Each row of a before or after table is a point. The points were changed in one or more steps. Then noise was added and the rows were shuffled. The steps act on how far a point lies along the listed directions, d1 being the first. What was done? A step turns or swaps two directions, mirrors them in a line or flattens them onto one, adds a multiple of one to another, or multiplies one. Angles are multiples of 10 degrees, from the lower direction toward the higher: turns from -170 to 170, lines from 10 to 170 but not 90. Use the fewest steps. Two steps may share a direction if one is a turn and the other turns, adds or multiplies; they go together, in the order done. Otherwise the lowest direction goes first.
In the rows, zero is written as 128.

Directions:
(1): [151  72]
(2): [ 72 105]
Before (8 x 2)
[[172  96]
 [134  85]
 [179 178]
 [177 144]
 [114  96]
 [ 64 106]
 [ 79 137]
 [ 64 157]]
After (8 x 2)
[[ 93 131]
 [114  83]
 [165 166]
 [ 91 148]
 [118 181]
 [196 152]
 [125  58]
 [ 77  78]]
Steps: mirror d1 and d2 in the line at 80 degrees

Directions:
(1): [176 123 100  94 126 209]
(2): [ 78 121  55 136  75 134]
(3): [ 82  50 133 112 173 147]
Before (10 x 6)
[[163 111 164 131 135 148]
 [ 67 172  66 129  66  52]
 [131 125 128 104 118 130]
 [114 227 163 171  81  43]
 [124  95 105 139  83 165]
 [171 115 186 134 161 110]
 [142 232 148 209  56  49]
 [ 75 155  78 167  80  60]
 [161 133 161 126 152 119]
 [144  90  91 107 101 227]]
After (10 x 6)
[[169 134 200 134 191  87]
 [182 128 187 140 168 165]
 [177 141 188  95 165 178]
 [ 50 116 116 175  72  80]
 [110 113 155 164 102  95]
 [139 115  92 118 116 161]
 [120 124 129 107 114 116]
 [126 105 104 139  90 157]
 [163 102  89 117 102 185]
 [155 147 208  94 194  66]]
Steps: turn d1 and d2 by 120 degrees; multiply d3 by 0

Directions:
(1): [178  79  83  99 100  58 165 139  79  87 174 107]
(2): [128 105 112 105 134 150 188 160 149  61  33 162]
(3): [ 86  65 117 163 135  87  72  55  94 111  76 140]
(4): [156 120 127 219 139 134  95 198 123  97 108  58]
Before (9 x 12)
[[ 78 225 193  86 162 229 114 122 211 218 156 168]
 [131 166 149 150 157 151  97 117 145 188 163 109]
 [145 110 128 164 141 135 111 151 125 107  97 122]
 [ 70 194 173 118 151 208  88  85 170 199 131 175]
 [139 162 135  90 129 165 173 173 161 123  99 156]
 [124 145 164 140 142 140 125 154 149 132 112 154]
 [105  91 116 155 129 103  79 106 119 115 117 143]
 [100 126 131 175 142 179 110 173 141 106  80 137]
 [ 94 234 180  83 151 211 159 130 182 178 148 161]]
After (9 x 12)
[[101  93 117 146 130 104  82  96 121 122 116 154]
 [217 103  86  94 105  71 171 207  91  92 248  57]
 [163 141 116  95 122 138 179 199 139 101 116 123]
 [149 117 136 108 128  97 154 154 122 116 140 151]
 [194  90  80 124 103  68 139 158  67  93 213  81]
 [161 131 113 112 133  96 130 115 109 162 201 110]
 [115  93  96  73 106 116 171 121 109  99 136 182]
 [126 119 127 100 135 131 134 100 125 128 112 174]
 [199 146 102 110 107  96 197 209  96  81 210  72]]
Steps: turn d1 and d4 by 170 degrees

Directions:
(1): [192 150 193 127  99  64  73 147 166  77 148 145 142  96 106 140 233 166
 114 156 179  97 100  84]
(2): [180  99 160 133 113 155  97  76 118 179 135 186  15 191  54 146 105 109
 108 178 133 124 155 100]
(3): [129 107 196  65 105 181 123 149 191 171 181  78 133 160 111 157 150 128
  86  71  75 180  56 156]
Before (11 x 24)
[[ 92  64 127  86 130 206 158 129 146 198 154 127  88 209 120 164  73 106
  122  83  88 172 114 178]
 [115 130 108 168 144 112 115 118  93 105 114 170 100 123 133 138 134 133
  143 147 157 108 173 121]
 [146 148 183 121 105  88  82 129 147 115 148 101 131 104 133 149 216 170
  115  95 134 139 101 123]
 [172 147 172 125  98  71  75 148 152 108 117 135 128 106 113 151 217 179
  104 139 156  96 111 116]
 [137  98 152 116 144 176 113  68 131 198 141 149  58 162  62 128  62  96
  111 132 117 144 143 109]
 [114 122 149 105 102 127 100 128 138  89 137 128 153  92 105 128 170 131
  146 131 130 134 118 122]
 [198 157 142 177 130  36 100 141 148  68 120 182 131  79  95 102 230 156
  136 175 208  71 144  77]
 [106 139  93 172 136 176 150  68  91 152 112 159  62 131  98 146  71 113
  125 158 143 132 174 116]
 [112 168  67 191 175  56 150 130  49  52  57 130 214  61 187  98 115 133
  203 147 166  90 164 111]
 [ 79 123 134 105 147 140 147 135 157 132 166  53 168 122 171 156 113 119
  101  67  98 155 104 142]
 [117  94 155 106 136 214 158  83 116 249 137 139  18 191  48 154  68  79
  103 114  56 169 145 137]]
After (11 x 24)
[[101 108 171  80 141 192 129 111 175 186 166  84 132 140  98 138  87 107
  101  69  86 172  87 144]
 [ 55  84  98  87 140 180 179 164 146 156 147  87 172 156 177 149  90 121
  139  56  87 168  99 194]
 [106 126 135 132 120 206 147  82 132 178 147 127  60 155  81 166  82 115
   97 124 105 168 126 136]
 [130 111 149 139 131 141  99 112 117 139 140 165  67 161  97 152 141 127
  120 144 134 127 150 124]
 [226 133 185 152 115  68  81 124 167 116 144 193  79 124  52 124 228 145
  111 174 190  82 130  70]
 [ 71 142  78 149 161 103 147 134 113  98 126  78 177  95 194 131 102 118
  132  97 137 113 152 129]
 [139 166 158 145 111  68  88 135 125  98 131 112 150  87 148 139 212 172
  130 105 149 126 117 123]
 [114 126 144 116 104 115  98 126 125  82 129 142 148  89 108 117 161 131
  150 138 137 129 136 122]
 [ 66 113 154  72 141 208 184 146 161 216 157  58 140 143 117 145  93  99
  100  36  23 198  88 172]
 [171 150 174 128 101  71  75 154 153 108 119 138 130 101 114 150 214 178
  106 140 157  95 113 114]
 [182 129 110 198 155  94 114  57  33 122  64 207  66 147  91 125  90 107
  175 210 165  84 195  71]]
Steps: turn d2 and d3 by 70 degrees
